Every row gives one point. Each copy is the shape, with its points in the same order, stretched, turned, moved and blurred by noise. Is it also mirrored, or only turned?
(in the rows, 128 means zero)

Shape, 6 rows:
98  114  165
145  99  103
73  89  139
68  87  138
147  210  107
82  143  137
Copy 1, 6 rows:
123  86  99
123  130  168
81  111  106
80  117  94
239  167  121
145  137  77
Copy 1 is: mirrored
Copy 2 (6 x 3):
93  133  155
153  116  115
125  157  173
126  162  176
52  147  17
77  167  121
Copy 2 is: mirrored

Shape (8 x 4):
157  165  117  97
157  113  109  54
123  77  158  163
95  157  154  124
111  133  188  149
189  156  99  72
107  179  146  190
138  147  54  38
Copy 1, 8 rows:
150  153  60  154
146  185  53  82
114  96  133  51
95  143  113  147
83  101  114  121
172  167  24  139
128  96  134  180
180  229  69  122
Copy 1 is: mirrored
Copy 2 (8 x 4):
115  134  152  79
166  128  127  59
158  145  151  164
126  100  174  114
139  135  191  142
131  148  131  50
80  130  176  159
143  92  99  39
Copy 2 is: only turned
Copy 3 (8 x 4):
140  126  93  112
183  101  103  144
157  177  188  165
94  134  123  141
114  174  145  162
177  119  79  108
75  172  145  97
154  48  87  99
Copy 3 is: mirrored

Shape, 10 rows:
180  136  138  155  159  201
150  131  144  141  137  99
159  176  165  139  121  98
148  147  197  131  133  107
85  92  90  163  181  117
125  75  96  88  69  107
89  93  152  153  157  165
81  176  71  157  71  74
173  184  130  119  152  151
118  154  172  56  69  173
Copy 1 (10 x 6):
161  139  116  139  195  187
163  120  145  152  122  110
152  157  157  160  93  128
141  158  169  139  132  109
116  71  117  192  165  125
125  53  135  79  100  118
119  102  146  140  199  159
98  66  152  187  44  166
126  180  95  151  118  148
85  143  142  32  121  173
Copy 1 is: only turned
Copy 2:
132  110  85  150  183  235
129  154  155  112  161  137
108  137  145  63  135  141
115  106  140  76  170  132
147  130  167  214  99  134
214  185  115  144  156  61
176  70  143  187  140  147
173  182  165  69  28  119
74  136  88  112  147  177
170  89  17  60  144  80
Copy 2 is: only turned

Shape, 13 rows:
126  102  129  86  121  135  129  137
167  111  69  148  118  162  155  162
118  174  107  64  160  147  141  178
127  92  118  146  65  141  134  120
174  85  67  139  124  138  114  130
108  111  125  180  202  106  150  150
176  79  105  126  149  131  118  153
143  83  140  122  120  103  129  153
129  133  160  134  135  129  122  119
128  131  159  98  179  149  173  134
181  155  135  131  180  102  150  133
123  83  110  96  133  90  130  131
126  124  146  135  116  160  169  124
Copy 1, 13 rows:
138  135  138  65  108  116  124  128
120  147  117  119  105  58  101  72
151  153  131  49  172  82  176  109
132  133  144  126  71  126  117  86
121  123  137  122  94  55  79  118
129  152  149  128  177  147  65  99
106  141  131  99  111  82  72  140
122  166  149  101  106  129  91  140
130  127  126  123  135  153  132  126
140  132  92  73  152  145  123  117
138  162  96  151  165  105  116  151
153  156  159  82  113  111  91  144
136  129  105  111  111  148  130  80
Copy 1 is: mirrored
Copy 2:
131  113  127  123  171  118  130  133
171  122  117  177  109  178  145  139
147  147  96  105  138  125  171  127
135  120  170  164  143  146  125  134
158  127  113  173  146  180  117  129
123  94  68  140  102  82  78  88
162  109  97  151  150  133  102  132
138  110  120  133  147  98  92  142
142  114  135  116  141  101  103  100
133  81  102  91  135  94  126  108
160  115  90  91  112  131  92  115
105  113  108  125  166  118  98  135
136  93  145  128  124  122  135  116
Copy 2 is: only turned
Copy 3:
132  170  154  122  135  101  101  130
194  180  112  125  226  100  119  136
197  159  144  77  110  79  123  249
100  139  147  177  181  119  100  83
171  205  109  143  193  96  152  78
214  124  142  93  132  156  114  95
173  223  119  123  176  117  120  94
136  188  171  155  162  137  95  100
109  134  132  113  116  143  117  128
151  134  142  38  131  125  88  159
160  169  137  72  164  145  164  170
151  176  186  143  145  107  131  95
119  114  137  97  168  130  81  132
Copy 3 is: mirrored
